Each point is reached from the start by the listed moves, each made once or not at all, plus a little noise. Say if it took an odd or an even number of moves. Then give how often each move was made.

Moves:
(1): [56 19]
(2): [-13  52]
Start: [-1  8]
Points:
[54 28] => odd (1, 0)
[0 7] => even (0, 0)
[-13  60] => odd (0, 1)

Moves:
(1): [  9   0   2 -29  32 -16  29  -8  11]
(2): [-16  24   4 -12  -5 -17   1   6  11]
(3): [  8   7  50  19  -7 -19   5  -8 -35]
(4): [ 20   9  -8   2  -9  -6   0   9 -18]
(5): [ -2 -15  -1   8  22  -6 -15  11  11]
(6): [-18  28 -14  34  20  -4  -2   5   2]
(7): [ 16  16   4  18  11 -27   7 -19   6]
(8): [  4   1 -15   8 -14 -19  28   4 -12]
(9): [27  4 10 11 -8 30 16  8 23]
Start: [  6 -12 -13   9  -4 -10  -9  -6   1]
Points:
[ 12  30 -27  29  41 -42  47  20  48] => even (1, 1, 0, 0, 1, 1, 0, 1, 1)
[ 35  51  30  69  47 -88  61  -5  18] => even (1, 1, 1, 0, 1, 1, 1, 1, 1)
[ 29  16 -12 -15   0 -33  68   5  36] => even (1, 1, 0, 0, 0, 0, 0, 1, 1)
[  3  31 -24  62  26 -42  -2 -20  12] => even (0, 0, 0, 0, 0, 1, 1, 0, 0)
[ 13  19 -38  49  67 -82  36 -11  21] => odd (1, 0, 0, 0, 1, 1, 1, 1, 0)
[ 27 -17 -37  27  -6 -42   4  19 -18] => odd (0, 0, 0, 1, 1, 0, 0, 1, 0)
[ 38  36 -28  -4   9 -95  58 -16   0] => odd (1, 1, 0, 1, 0, 0, 1, 1, 0)

Moves:
(1): [  7  11   3  -6  14  11   5  -7   3   3 -10  12   8  -5   1  24   6  10
  -5  10   4  -8]
(2): [  4  -2  -3   3  -8 -13  -1  -7 -14   3   0   0   8   9   1  10 -11 -10
  -9   5  11  -9]
(3): [  1  -1   3  -1 -15  -5   6   8 -15   5  -8  -8   8   2  16   9   1  -9
  11  -6   7 -20]
(4): [ -7  -5  -1 -14 -21   2 -11  -2  -1  21  13 -16  21   5  11   8  -4  -2
   6  19  -3   5]
(5): [ -8  -3  -2   0  -8   3  -5  22  -9  -8 -13  -6   2  -4 -14   4  -5 -14
 -14  13   1  -7]
(6): [-19  14  11  -6  -8 -29  -9  24  12  -9  -2   1  -4 -11  21  33  -4  -2
  -5 -13   9  -7]
(7): [ 14 -15 -10  -2  -4  -5   7  -9  11 -13 -11   1  -8   4   7  -6   4   2
  10  22   6 -15]
(8): [-12 -10   7 -15   0  -4  10  -2   5  -1  -7   1  -2  11   4  -9   6  -1
  -6   0  -4  -1]
(9): [ 10  -3  -6  -7   1   5  -3   8 -11  11   3   3   5   4   0  -5 -16  -2
 -10  13  -1   9]
(10): [ -4 -11  -7  -2  11  -2   0  22  -9   7  10  18  21   0   6  -5   1 -12
   0  16 -19  13]
(11): [  4  10  11 -10 -14  13  -3   3  11  -3   8   1   3   1   1   9   0  -1
   7  12  -9  -3]
(12): [ -6  -3 -15  -3   7  -5  -1 -11   9 -12  -4  11  -3   6  -4  -9   0   3
  -3  -2   5 -19]
(13): [  2  20  -1  -2   3 -12  -3  -4 -39   3   4   4   3 -14  -6 -14   9  -7
  -6 -10  29 -16]
(14): [ 16   4  -2  -9   4  15   8   7  -6  -3  12 -12   2  -4 -10  13  -7   2
  19  11  -5  -9]
(15): [ 19  -2  -2  -2   4 -16  -4  -6   9  12  -6  -5 -19  -9 -24   9 -12  -6
  -4  -4  10 -16]
(16): [  2  -6 -23   5  -5   1  20 -10  -2   1   8   1  -2  -6   8   1   2  -7
   7  -4   3  -5]
(17): [  1   4   7   3   6  -7   6  11   2 -19   4  -9  17 -14   6  -8  -9 -10
  -9 -16  10 -15]
(18): [-12  16   7  -7   2  -8   0 -17 -12 -12  -2   0   7  -7  16  -7 -11 -15
   0   4   1  -7]
(19): [-11  -4  -1 -14 -11 -14   3 -14  -3  -8 -19  15   9   2  -8  -2  -3   5
  -5   2  -2   0]
(20): [ -4  15   3  -9  -5 -15   3  -5   5   2 -17   5  -2   6 -14   5  -6  -1
   1  11  11  -3]
Start: [ -8   1  10   7   6  12   0  -1 -16  -1  -4 -11  27 -16   3  10   4  -1
 -24 -14 -10   1]
Points:
[ -3  15  -8 -42 -28 -38 -13  54 -77  14  -5 -14  75 -21   5  55 -35 -49
 -35  73  29 -38] => even (0, 1, 0, 1, 1, 1, 1, 0, 1, 1, 0, 0, 1, 1, 0, 0, 0, 0, 0, 1)
[-10  17  13 -36 -13 -53   6  34 -22   4 -34   6  40 -28 -11  74 -25 -24
  -7   4   1 -42] => odd (0, 0, 1, 0, 0, 1, 0, 0, 0, 1, 0, 0, 0, 1, 1, 0, 0, 0, 1, 1)
[-39  20   7 -46 -55 -32  20  -9 -59 -10 -25 -15  84 -20  -7  16 -19 -51
 -50  18  36 -52] => even (0, 1, 0, 1, 1, 0, 0, 1, 0, 0, 1, 0, 1, 0, 0, 1, 1, 0, 1, 1)
[ 40   1 -18 -46 -14 -12  41   9 -56  19  -8   0  37 -20  -7  21 -15 -44
   7  45  18 -66] => odd (0, 0, 1, 0, 0, 0, 1, 1, 1, 1, 1, 0, 1, 1, 1, 1, 0, 0, 0, 1)
[ -8  39  14 -20  30 -36  -6   2  -2 -28 -21   3  37 -51  18  47 -43 -25
 -62 -22  28 -62] => odd (1, 0, 0, 0, 0, 1, 0, 0, 1, 0, 0, 1, 0, 0, 1, 0, 1, 1, 0, 0)
[-29  34   3 -41 -46 -95 -17 -17 -52  15 -42  -4  47 -20  -4  59 -25 -31
 -37 -12  66 -85] => odd (0, 1, 1, 1, 0, 1, 0, 0, 0, 0, 0, 1, 1, 0, 1, 0, 0, 0, 1, 1)
[  1  16 -10 -52  -9 -54  30 -26 -52 -21 -23  -1  17 -45  10  25 -29 -33
 -24   7  36 -66] => even (0, 0, 0, 0, 0, 1, 1, 1, 1, 0, 0, 0, 1, 1, 1, 1, 0, 1, 1, 0)
[-31  -3   6 -34 -10 -20  28   7 -23 -33 -20   5  63 -41  -2   4 -30 -63
 -47  11 -19 -39] => odd (0, 0, 0, 0, 1, 0, 0, 1, 0, 1, 1, 0, 0, 0, 1, 1, 1, 1, 1, 0)
